Each row is a point. Examples show where two turns around zero, p and q, send a point. Where does a point land after both, in the order given? Backwards means that the second turn is done in reverse. Each puzzle has new turns, and all numbers are rounded.

Turn p:
[-14 -18   6] => [ -6 -12  19]
[ 10 -32  16] => [ 21 -22  21]
[ -6   2 -30] => [-20 -12 -20]
[11 48  9] => [  6  45 -20]
Turn q:
[ 25 -18 -15] => [  9 -18  28]
[ 10 -21 -31] => [ 21 -29  13]
[-27  16  11] => [ -7  14 -29]
[ 18 -22  11] => [-17 -12  22]
[-40  29  11] => [ -3  23 -45]
[15 15 13] => [-5 21 12]
Where do these land?
p, then q: [ 17   9 -15] => [22 -9  6]
p, then q backwards: [ 15 -25  12] => [ 11 -10 -28]
p, then q: [-48 -14  -8] => [-30  -9 -40]
q, then p: [15 29 10] => [ 2 33 -9]

Turn p:
[ -6 -14   6   3] => [-11  12   2   1]
[12 18 28 12] => [13 -3 35  2]
[-11   4  27 -11] => [ 12  22  15 -13]
[ 29   1 -32  -5] => [-10 -39 -17  -5]
[-25  -9 -29   1] => [ -4   9 -35  15]
Turn q:
[ -6   3 -24 -17] => [-13 -11 -25  -2]
[-39  -9  25  48] => [-19  28  49 -32]
[11 10 21 -1] => [15 15  6 14]
[14 28 -7 -6] => [ -7   3 -11  30]
[  5 -14   4 -20] => [ 19  -5 -14  -8]
[  9 -10 -21   1] => [ -4 -24  -3   0]
[ 6 -8  2 -4] => [ 9 -5 -1 -2]
Where do these land?
p, then q backwards: [ -7 -16  11   9] => [-10  16   5  11]
q, then p: [-2 35 25 -1] => [ 29 -13  14  25]
q, then p: [ -9  10 -32 -15] => [ -7  10 -33  14]
q, then p: [  7 -15 -31   8] => [-27  22 -10  -5]
q, then p backwards: [ 11 -13  27  -2] => [-10  26  16  -6]

Turn p:
[  6  -9  20  11   2 -10  -4  -5] => [ -7  -3  -3  -1   4 -10 -19 -16]
[ 22   0   6 -16 -15   6 -37  -3] => [ 15  19  31   0  26 -10  -5  -8]
[ 24 -12  23 -22   6 -11 -20  -1] => [-12   1  33  -3  18  -3 -13 -22]
[ 18  15 -27 -11   5  48  19 -10] => [ 28 -23  24   3 -19 -13  27  33]
[-12   0  21  -6  19 -17  36 -28] => [-43 -12  -3  -6 -31  -8 -14   7]
[ -9  13  -7   0 -14  -3  -4   3] => [ 1 14 -9  1  8  1  6 12]
[-39  -9   8  14   7  18  -5  12] => [ 17   3 -24 -32 -13  17  -8  -3]
[-25  18 -33  27  11 -16 -37  21] => [ 28  22 -28  21  13  44 -16  11]
[ 12   1   9 -39  -2  25  10  24] => [ -2 -18  29 -27  14   4  30   3]
[ -4 -16 -13   7   1 -22  15 -18] => [-16   7 -10  21 -23  -3   1 -11]
[  6  -2  -5  35 -19 -18  27   4] => [ -8 -10 -40  22   2 -20   8  -6]
Turn q:
[-17 -38 -26 -34  24  10 -15  -2] => [-15   2   3 -60   6  17  -7 -16]
[ -2  27   2   4 -13 -35   7   3] => [ 12 -19   9  19 -14 -30 -11   6]
[ 25  15  26  11 -14 -18  20  -5] => [ 16 -17  -5  30   0 -15  22  20]
[-12   2 -25 -25  19  30 -23  -4] => [ -3  29 -16 -36  -7  12 -21 -12]
[ 24  13  -3  25 -20 -15   6  20] => [  8  -4  17  32  11  -7 -10  28]
[-20  -9  11 -14 -12   9   1  14] => [  9   5   7  -4  16  -3   3 -28]
[ 22  -7  27  17   8   7 -29 -15] => [ 14  -2  -5  12 -18  40  17  10]
[-29 -21  -8   4  33  21 -15  -4] => [-28   4 -10 -20  -5  31 -11 -27]
[-13  -3 -12   2 -26  -2  21 -15] => [-16  12  16   3  -1 -27  16  -4]
[22 21  9 10  0 -7 26  7] => [  5 -10 -16  25  11 -17   2  22]
Where do these land?
p, then q: [ 34 -29 -25  19 -12  -2  29   4] => [-41 -16  21  15  -4  -9  29  22]
p, then q: [-27  -1   8 -12  -8 -20 -24  24] => [ -2  24 -38 -12 -11  -4 -14  -8]
q, then p backwards: [ 20  -1  -5   9  17 -11 -12  -9] => [-14  16  -7   0  21   7  12  -1]
p, then q: [-23   4 -25  -4   6  22  10 -32] => [ 27  14  23  21  22 -20  -1   8]
q, then p: [-13  11  25 -32   7  -2  31 -31] => [-30  10  -4  37 -26  -3  28  -1]
q, then p: [ 29  16  25  15 -19 -12 -27 -16] => [ 14 -25 -17   5  28 -33  18 -10]
q, then p: [ -4  20 -10  12  -7   5  17  15] => [  3   6 -15  13   7  15 -23   2]
p, then q: [-17  -7  20  15  -3  11  -6  18] => [  4   8  -6 -34  -6  -2  -2  12]
q, then p: [  1 -13 -14 -24  18   9 -19  26] => [12  3 44 -9  1 13 -4  5]
